Each row of a before or after table is a point. The points were changed in one or more steps. Then noise was added and the rows were shuffled. The steps act on columns, c1 being the first. Write out the steps. A step turns or swaps two columns, mirrors them in a line or flattens them onto one, adds a multiple of one to another, or multiplies or shifts one. Angles are multiples of 10 degrees, from the lower column toward the higher: turns from -170 to 170, lines from 10 to 170 but not 90. Use the fewest steps. Two steps may share a column if one is a turn and the other turns, adds or multiplies; they go together, in the order done. Otherwise the lowest column goes first.
In the rows, zero is written as 128.

Before, 14 rows:
[[103  81]
 [169  70]
 [215 158]
 [ 55 128]
 [103 144]
 [107 106]
 [142 157]
 [120 154]
 [ 99 124]
 [139 111]
 [110  75]
 [179 140]
 [ 93 174]
 [171 214]]
After (14 x 2):
[[218 141]
 [ 58 138]
 [100 177]
 [125 154]
 [102  76]
 [141 155]
 [159  67]
 [107 146]
 [104 112]
 [136 111]
 [182 129]
 [ 98 128]
 [ 96  88]
 [186 206]]
Steps: turn c1 and c2 by -10 degrees

Before, 14 rows:
[[151 144 175 190]
 [157 146 163  83]
 [ 64 170 104  77]
 [ 93 148 114  78]
 [ 88 209  98 129]
 [ 82 156  93 175]
 [156 167 112 111]
 [100 178 167 106]
 [173 104  95 186]
 [174 141  98  84]
 [ 88 133 120  87]
 [155 156 205 148]
 [125 117 131 123]
 [176  98 186 186]]
After (14 x 4):
[[222  69 186 212]
 [197 128 204 238]
 [122 117  98 145]
 [197 173 162 139]
 [165 128 128 125]
 [191 104 175 234]
 [196 165 111 132]
 [133 162 125  87]
 [129 180 115  88]
 [131 192  96 151]
 [215 170  93  66]
 [212  72  94 123]
 [139 178 168 185]
 [106 188 107  90]]
Steps: shift c1 by 40; turn c2 and c4 by 40 degrees; add 1 times c3 to c4

Before:
[[127 150 185  89   7 124 147  91]
 [109 124 108 125 112 115 153 137]
 [122 167 178  81  97 122 139 169]
 [ 94 108 110 117 118 154 105 141]
 [143 152 107  92 104 126 116 152]
 [126 131 102 126 133 195 124  69]
 [115 112 119  91 139  98 122 129]
 [132  55 134 129 128 120 135 165]
 [110  99 108  80 118 196 145 142]]
After (9 x 8):
[[128  34 241 126 208  88 148  93]
 [123  79 115 128 125  82 138 170]
 [ 94 139  92 102 149 123 107 143]
 [110 120  94 140 144 123 155 137]
 [114 148 116 151 130  87 121 132]
 [132 184  80 136 176 127 136 166]
 [111 143  88  52 153  91 144 144]
 [144  92  69 124 132  92 114 152]
 [126 129 192  62 124 139 125  68]]
Steps: turn c2 and c5 by -140 degrees; add -1.5 times c8 to c3; turn c4 and c6 by 80 degrees

Before (10 x 11):
[[156 148 140 126  70 132 134 145 130 121 140]
 [122 108  93 124 159 174 103 159 120 131 151]
 [128  52 240 143 148 160 162 142 116 104 123]
 [146 138  83 134 130 138  95 130 138 145 109]
 [147 152 175 142 159 157  98 151 110 127 151]
 [121  96 120 114 151 122 128 129 103 109 135]
 [153 136  86 113 145 157 139 126 133 108 120]
 [128 132 123 153 114 143 128 114 139 108 149]
 [116 147  83 141 108 146 136 137 105 118 107]
 [123 148  98 153 163 132 157 157 110 203 155]]
After, 10 rows:
[[152 135  86 114 136 157 139 108 132  96 115]
 [123 147  99 153 176 133 159 103 111 247 142]
 [155 148 140 126 106 132 135 200 130 116 127]
 [147 152 174 141 168 157  98 105 110 126 134]
 [121  97 120 114 144 122 128 101 103  98 159]
 [127 133 122 153 108 143 128 136 140  97 147]
 [146 137  83 133 130 138  94 128 139 155 103]
 [122 109  93 127 174 174 103 109 120 134 166]
 [128  52 240 143 153 160 162 113 116  89 177]
 [116 146  83 142 123 147 137 155 104 113  93]]
Steps: add -0.7 times c2 to c11; multiply c5 by 1.3; turn c5 and c8 by -60 degrees; multiply c10 by 1.6

Before, 14 rows:
[[136  74  67 147 105 120  89 186 108 173  54 214 135 156]
 [165 132 118 164 180 122 143  96  68 203  99  97  96 178]
 [ 76 171 172  78 158 174 214  65 179 122 167  95  96 109]
 [ 99 142  97  64 136 181 108 130 136 188 165 175 177 178]
 [ 99  80  75 161 184 110 116  85 196  99  69 124 140 163]
 [135 118  69  51 101  67 126  93 107 194 163 116 185 146]
 [188 121 116  73 188 139  92  81  79  81 108 179  89 107]
 [119 121  69 137 192  98 166  78 101 164 167 178 100  63]
 [149 143 125 169  92 124  87 174 166 174 184  95 211  44]
 [182  67 132 110  86 170  96 133 131 100 159 219 207 176]
 [107 126 137  92 155  62  99 134  90 157 177 123 150 126]
 [153 189 156 114 202  55 150  99 195 112 101  96 204 113]
 [126 196  66 169 166  93 165  74  70  96 135 101  94 101]
 [130 118  96 110 175 193 172 169 105 106 110 120 147 127]]
After (14 x 14):
[[ 80 142 129 109  98 114  89 107 148  63 116 202 184 235]
 [163 128 138 145 119 124 101 106 140 114 134  72 120 147]
 [201 155 184 137 164 163 208 107 145 179 127 222 150 108]
 [134 130  86 148 191 165 167 168 140 101 129  97 118 145]
 [126 104  66  80 164 148 117 127 104 171 125 233  94 123]
 [116 127 112 207 183 155  89 144  95 192 128  27 161  99]
 [110  94  54 116 108 113  91 108  51  54 123  46 104 123]
 [ 85 141 116 120 167 148 142  47 179 119 131  56  90  80]
 [115 170 184 155 150 142 156 132 139 159 125 244 116 201]
 [104 205  95  93 142 133 161 130 169 193 129  59 166 107]
 [170 140  69 192  77 102 125  50 151 117 122 106  92 178]
 [127 141  67 119 163 150 165  67  87 148 120  60 198 124]
 [ 93  70 108 172 111 124  99 159  43 137 130  79  58 191]
 [191 156  98 165 155 146 109  86  83  98 125 124  69 154]]
Steps: turn c1 and c4 by 140 degrees; turn c2 and c3 by 20 degrees; flatten c5 and c6 onto the line at 30 degrees; mirror c8 and c10 in the line at 150 degrees; turn c9 and c12 by 110 degrees; multiply c12 by 1.6; multiply c11 by 0; turn c13 and c14 by 110 degrees

Before, 13 rows:
[[122 100 150 171 200  77 149 184 155 133 144 106 149 161 115 108 127 157
  167 191 120 126 103 205]
 [119 126 108 104  94 169 100 143 130 150 129 164 165  97 155 129 114 112
  135 131 138  88 216 116]
 [157 121  78  56 114 149 109 138 106 165 130 156 121 147 158 111 110 119
  148  59 140  88 138 128]
 [148 135  88  91  98 145 151 104 110 135  84 136 130 161 158 138 107 157
  133 109 145  77 188 176]
 [148 132  78 128 117 139 166 100 124 167 126 132 151 129 133 100 141  91
  113  62 159  63 144 175]
 [120 179 201  88 217  52 136 125  45  98 157  82 184 141  90 141 249 160
  124 106 117 155  92 125]
 [201 157 100 122  94 114  93 191 104 129 103 202  83 102 101 159 147 124
   62 177 158 116 180 102]
 [133 150 121 136 145 156  80 195  90 119 115 193  52  77 131 161 175 147
   88 164 148  72 175 149]
 [115  90  98 136 150  84 173 127 136 151 155 120 109 153 169  86 152 141
  140 126 110 135 173 177]
 [139 146  65 129  74 195  76 158 150 151 100 166  67  87 134 182 156 153
   75 159 157 103 155  95]
 [122 150  80 133 137 114 116 105 116 148 162 180 170 183 168 118 132 130
  155 138 121 120 147 196]
 [164 185 131 173 137 120  79 167  58 157  96 150  80  80 131 126 145 173
   80 171 138 118 143 104]
 [ 62  77  68 134 204  66 184 162 120 144 150 114 176 184 109  82 120 156
  124 165 105  88 121 174]]
After (13 x 24):
[[143 186 130 173 125 140  70 166  57 138 132 162  80  82 104 142 142  93
   80 163 139 100 161 107]
 [132 147  66 130 127  41  68 158 149 123 180 139  69  86 111 119 157  83
   76 157 156  95 169  96]
 [154 157 101 122 163 118  84 190 105 120 161  98  84 102  75 126 148  59
   61 148 158 120 190 101]
 [126 101 148 172 106 213 151 182 154 130 107 163 150 162  77 126 129 139
  169 167 120 122 123 205]
 [124 126 109 104 126  74 102 143 131 112 127  98 165  98 147 117 114  99
  135 148 137  85 226 116]
 [126  90 100 135 141 176 181 129 136 149  84 143 108 153 160 133 152 131
  141 151 111 116 185 179]
 [139 119  81  55 125 103 111 138 106 121 110 111 119 148 195 126 111 107
  149  93 138  74 122 128]
 [135 135  86  91 141  95 134 106 108  92 154 152 132 160 163 171 106 112
  134 132 146  90 189 174]
 [125 177 200  87 110 242 145 127  45 129 133 172 185 139 113 100 249 162
  124  86 115 168  74 126]
 [127 150  80 132 130 145 129 105 118 136 105 111 170 183 150  96 133  79
  155 162 121 107 163 195]
 [102  76  66 133 109 225 189 160 119 108  86 160 175 184  88 142 120 132
  125 143 103  89 130 174]
 [129 151 122 136  98 116  78 194  90  78 159 125  53  76 109 111 174  62
   86 158 147  99 190 148]
 [136 132  78 128 132 110 163 102 125 103 107  91 150 129 174 152 141 138
  114  80 157  58 120 173]]
Steps: multiply c1 by 0.4; turn c5 and c6 by 140 degrees; turn c7 and c11 by -20 degrees; turn c11 and c16 by -110 degrees; turn c10 and c22 by -50 degrees; turn c12 and c18 by -110 degrees; turn c15 and c20 by 40 degrees; add 0.5 times c20 to c23

Before, 8 rows:
[[201 147 123  79 150  52 125 137  96  94 159 135  68 131  79  86 191 195
  173 148 136 200  60 144 134  65 176 152 136 124 124  90 179 200 106 143
  136 122 169 100 136 197  52 138  86 125 159 160]
 [172 119 160 149 156 106 104 130  85 176 177 149  68 191 114 177 175  78
   85 160 135 117 171 126 103  99 206 132 121 114  30  76 174 171 160 122
  107 113  78 140 105 172 152  98  40 163 109  76]
 [119 167 161 212  94  56  91  84  77 105 160 112  90  86 160 172 191 118
  135  66 144 188  71 132 155 118  93  77  78  89 140 132 181 177 138 132
   82 145 147  98 118  99 114 144 123 157 120 125]
 [ 73 130 108  91 161 140 112 149 148  64 139 161 181 164 170  65 111  88
   99 172  78  74 128 174 187  65 110  56 124 215 134 109 170  67  44 142
  124 137 183  58  58 144  74  39 164 104  73 194]
 [192 126 168 113 129 137 128 156 173  56  98 169  64  71  86 130 100 186
  120 143  98 203 164 147 104 181 127  62  68 193 156 104 120  86  53 159
  122 144  61 167 180 120 135 166 174 194 199 185]
 [145  83 157  76 104 161 157  79  73 119 131 108  97 187 154 184  83 131
   83 122 204 182  47 173  90  98 201 163 106 117  60 152 101 157  26 196
  166 200 174  72  85 131 124  43 129 169 178 124]
 [172 138 161 211  85 130 165 158 194 150 168  44 149  59 154 105 162 190
  172 193 151 117  55  98 191  61 128 108 138 180 150  85 169  98 155 105
  145 108  80 106  58  78  88 146 172 151 118 164]
 [197 112 129 207  99  96 183 112  82 174  96  72 129 164 199  94 104 152
  107  78 150 121  59  77  73  85 180 156 109 104 132  59 118 133  93  90
   63 155 159  74 159 133 149  68  56 139 170 183]]
After (8 x 48):
[[171 138  84 210  86 154 158 158 189 147 169 209 140  61 152 110 162 195
  173 192 153 144 123 101  73  65 129 108 139 181 151  77 154  98 155 102
  141 107 117 106  54  78  85 144 167 175 122 167]
 [125 165  92 209  92  70 141  84  71 104 163 137  92  84 160 174 196 119
  141  64 141 153 122 137  77 112 109  72  76  88 139 126 166 183 145 129
   85 151 105  91 117  98 110 147 121 139 123 124]
 [187 127  96 119 128 132 124 155 166  56  95  80  62  73  83 131 103 179
  129 144 102 206 128 149  86 183 127  59  71 195 149  98  97  82  57 155
  123 142  63 158 175 118 136 160 174  84 198 184]
 [168 120  97 151 164 103 122 131  90 183 182 104  71 183 122 172 168  79
   86 162 133 142 127 131  87 104 183 135 120 113  29  76 171 170 161 122
  100 109 113 142 104 179 146  92  38  89 113  78]
 [201 153 135  86 144  87 173 141  93  95 165 123  69 134  75  82 191 196
  183 150 140 152 126 140 115  63 167 151 138 125 124  83 172 202 110 140
  133 117 115  99 138 193  47 139  91 120 147 154]
 [ 73 125 144  91 162 130 104 150 149  71 132 101 182 164 174  63 111  85
  105 169  81  68 130 176 116  67 109  53 131 208 128 109 172  62  42 126
  123 145 180  60  52 144  72  38 161 190  70 191]
 [189 106 115 201 102 136 188 107  82 176  99 192 124 163 196  93 102 154
  110  78 151 111 128  69 136  88 173 152 108 103 136  57 115 129  99  83
   66 156 148  73 151 130 145  66  62  78 173 179]
 [138  85  94  83 103 159 126  80  68 118 128 144  98 180 158 178  86 132
   87 123 207 144 128 170 106  97 175 166 103 113  53 138  89 152  28 206
  168 197 122  71  83 133 122  41 131  78 179 129]]
Steps: turn c3 and c12 by -170 degrees; turn c6 and c7 by -40 degrees; multiply c6 by 0.7; flatten c22 and c39 onto the line at 140 degrees; multiply c23 by 0; turn c33 and c46 by 20 degrees; turn c25 and c46 by 110 degrees; multiply c27 by 0.7

Before (13 x 64):
[[163 153 173 174  95  98  88  89 198  56 175  86 158 164 187 161  78 172
   91  88 144 189 101 125 116 155 160  81 165  94  82  87 117 141 105 184
  121 151 206 129 193 141 119 183 136 132 110 119 106 191  68 110  96 152
   86  76  84 119 142 217  80 124 116 137]
 [100 163  92 185 138 153  91  94 126 124  83 170  75  99 167 160 174  65
  123 145 117  87  58 182  74 113 102 128 192 159 109 190 201  97 147 134
  125  86 137 143  88  63 175  99 147  46 200 131 191  67 193 204  71 134
  170 143 199 133 166  95  84 203 118 124]
 [166 185 123 104 193  84 145  83 153  82 138 191 182  99  93 133  90  90
  110 121 134 160 106  83  60 106 126 136 203 158 173 171  86 152  53 229
  170  77  91 162 153 155 133 177 150 134 115 102  84 180 191  90  73 156
  193 100  91 137 127 217 176 120 182 205]
 [124  84 173 198 172  60  88  67 149 118 169 184 106 141 153 113 193 145
  196 159 208 104  82  96 130 174  92  84 183 154 124 116  89 103 162 106
  130 107 147 175  89  61 140 103  65 166  98 101  81 100  79 192  66 105
  198  89 102 152 142 188 152 113  94 183]
 [131 124 122 106 110 131  97 168 165  47 179 109 128 127 149 129 182 126
  147 106 189 106 132 122 160  51 173 175  90 211 103 176  77 103  55 199
   86  91 189 125 202 133  91 171  72  46 162 134 184 138 183 137 101  82
   73  60 199  86 125 190 123 108  85 104]
 [221 106 173 118 199 133  88  98 150  76 159  92  89 175 207 179 164 109
   80  77 139  75  65 139 155 128 122  88 106 198 113  85 174 183 183 157
  109 142 187 188 110 155 123 142  93 165 141 135 106  92 179 106  94 153
  168 169 137  89  76 174 153 194 130 123]
 [220 202 170  90  82 116  65  77 146  77  97 135  84  58  74 157 115 153
  131  56 102  90  70 135  78  90 107 139 194 103 189 133 137 170  73 157
  139 136 173 152  96  85  77  94 102  89 115 115 167  94 143 145 126 161
  169 143 122  91  91 146 113 119 144 113]
 [136 145 131 123 178 178 105 119 139 104 172 201 142 139 177 168  63 124
  208 102 157 114  84 119 168 176 195 154 121  92 190 186 141 167  87 198
  161 152 198 209 153 145 111 103 158  63 157 138 172 145  81 110 136  35
  143 170  85 190 156 118  90 141 156 110]
 [194 170 189 100  81 126  99  79  90 168 146 101 107 143 119 183 103 123
  214 148 158  83  44 110 118 111 157 181  74 204  60 167 202 185  79 157
  197 143 209 151 108  83 148 145 162 139 211 150 160 165 161  84 126  71
  109 152  99 169 171 141 158  87 105 174]
 [214 106 205 157  75 182 122 190 180 156 155 139 128  68  75  74 150 119
  124 112 131 165 106 102 120  51 172 159 159  96 110 190 147 184  83 127
  135 107 128 103 202 116 107 105  96 154 100 128 122  78  89 177  58 129
   99 133 195 207 143  99  60 204 194 213]
 [171 155 167 151 153 113 121 121 168 140  87  95 160  79 133 120 177 105
  115  71 200 185  52 192 187 128 102 164  70 182 113 117 199  86 148 125
   77 114 126 130 183  99  99 155 126 109 139 104  68 170 105  87 155  85
  128 139 161 109 129 149 173  91  81 224]
 [177  93 142 148 130 136  34 129 149 168 135 128 176  89  84 111 192 158
  162 164 183 138 100 198 115  72 124 130 141 147 131 183 154 176  63 155
  142 172 125 181 171 167 196  61 123 150 186  87 174  70  96 114 176 142
   68  48  89  83  91 105 134 182 112 104]
 [223 174 153 196  87 173  55 162  81  95  75 107 166  52  73 113 142  72
  122 157  92  84  14  80 179 113 140 153  87 108  78  87 187 124 130 193
  153 134 203 101 144 143 100  98 131 128 173 196 146 123  82 160 157 114
   84 146  97 150  93 144  61 109 162 197]]
After:
[[219 104 212 162  71 189 120 191 184 151 157 143 129  65  70  72 155 115
  126 127 127 122  96 108  81  49 168 163 156 107 110 185 137 188  87 121
  140 103 125  82 200 116  96 103  90 145  93 132 122  82  94 179  64 134
   97 135 188 210 146  95  51 204 198 217]
 [223 183 171  95  88 120  69  83 147  73  91 135  91  58  71 157 112 152
  132 106 108 168  39 133 136  84 109 143 195 105 184 129 168 166  77 179
  135 136 168 209  89  87  71 101  99  91 118 107 161  91 152 134 139 159
  168 146 125  91 100 148 107 115 142 103]
 [165 149 121 107 203  92 148  80 152  82 136 195 183  92  92 132  80  94
  112 134 137  96 106  88 115  93 118 124 204 161 171 175 211 152  45 244
  165  84  94 184 161 161 121 181 152 136 108  97  80 181 190  92  74 157
  199  98  91 136 131 218 173 122 185 206]
 [221 147 141 198  88 172  56 163  79  96  72 112 167  55  84 110 146  66
  127 220  99 189  68  86 137 113 137 147  85 112  80  78  56 127 135 204
  154 138 206 109 144 144 103 102 126 132 185 198 146 116  78 167 154 120
   86 152  97 145  95 150  51 103 157 200]
 [104 158  94 187 136 162  98  94 132 131  77 174  71 104 161 161 177  66
  123 179 115 226  84 176 106 109 105 127 199 151 104 193 151  97 151 145
  131  87 133 167  91  57 181 105 146  43 202 139 193  66 189 212  70 125
  172 141 202 141 167  94  83 208 116 124]
 [136 103 120 108 111 127 100 163 166  49 182 106 125 122 138 126 184 132
  148 104 190  97 118 129 184  52 172 173  91 209 102 177 118 105  62 197
   83  92 193  97 195 130  88 176  74  48 172 133 194 135 172 141  95  79
   77  64 203  97 132 186 121 102  88  97]
 [127  89 181 192 169  58  86  61 139 122 168 182 113 133 158 112 186 143
  193 186 208 114 110 100 177 174  90  82 191 155 128 108 141 105 162  89
  130 104 142 141  89  62 147 100  61 162  99 101  74 100  75 188  58 106
  193  98 100 153 153 195 157 114  96 184]
 [190 158 200 107  81 131 105  75  83 175 128 107 102 144 121 184 101 125
  218 195 153 220  76 119 122 108 164 183  80 204  63 162 121 184  79 172
  200 143 203 191 104  81 159 148 159 143 208 152 151 163 161  86 121  66
  111 154  98 165 166 147 155  83  96 174]
 [185  93 146 151 131 135  40 130 145 169 126 135 175 101  91 101 194 161
  154 171 181 149 125 204 109  74 127 122 144 150 130 184 127 187  57 139
  150 173 129 134 169 166 201  58 120 145 193  90 166  66  91 126 176 141
   66  46  93  83  93 107 141 180 113 111]
 [216 101 165 126 206 128  89 100 148  74 157  95  88 176 207 179 159 108
   86 132 139 190  44 137 146 129 120  86 113 191 111  89  89 190 185 148
  105 144 180 155 104 147 120 140  96 164 150 136 102  94 174  97  87 148
  157 162 137  91  76 174 145 195 136 115]
 [130 115 118 126 183 182 119 128 138 102 168 198 143 135 178 158  60 127
  209 133 158 135  86 116 141 178 186 157 117  98 189 191  84 169  93 209
  166 149 197 202 156 142 112 100 162  64 161 141 166 140  79 109 139  34
  143 171  90 188 159 117  85 145 155 110]
 [179 155 161 148 149 114 117 126 175 146  86 103 157  74 129 128 177  97
  105 127 205 124  36 196  59 134 105 158  80 186 114 118  44  89 155 136
   71 123 129 156 185  98 103 155 130 114 147 104  66 178 108  81 151  85
  128 144 163 109 136 147 177  83  82 221]
 [159 139 180 171  94  95  84  95 197  66 173  86 162 162 188 162  77 176
   89 121 154  88  91 123  85 163 160  83 163  89  83  92 135 143 104 188
  129 146 204 138 196 141 127 179 131 129 112 120 106 190  61 113  88 147
   90  73  84 116 140 214  78 122 122 141]]
Steps: turn c2 and c36 by 20 degrees; add 1 times c2 to c40; turn c20 and c23 by 40 degrees; turn c25 and c33 by -110 degrees; turn c22 and c25 by -130 degrees
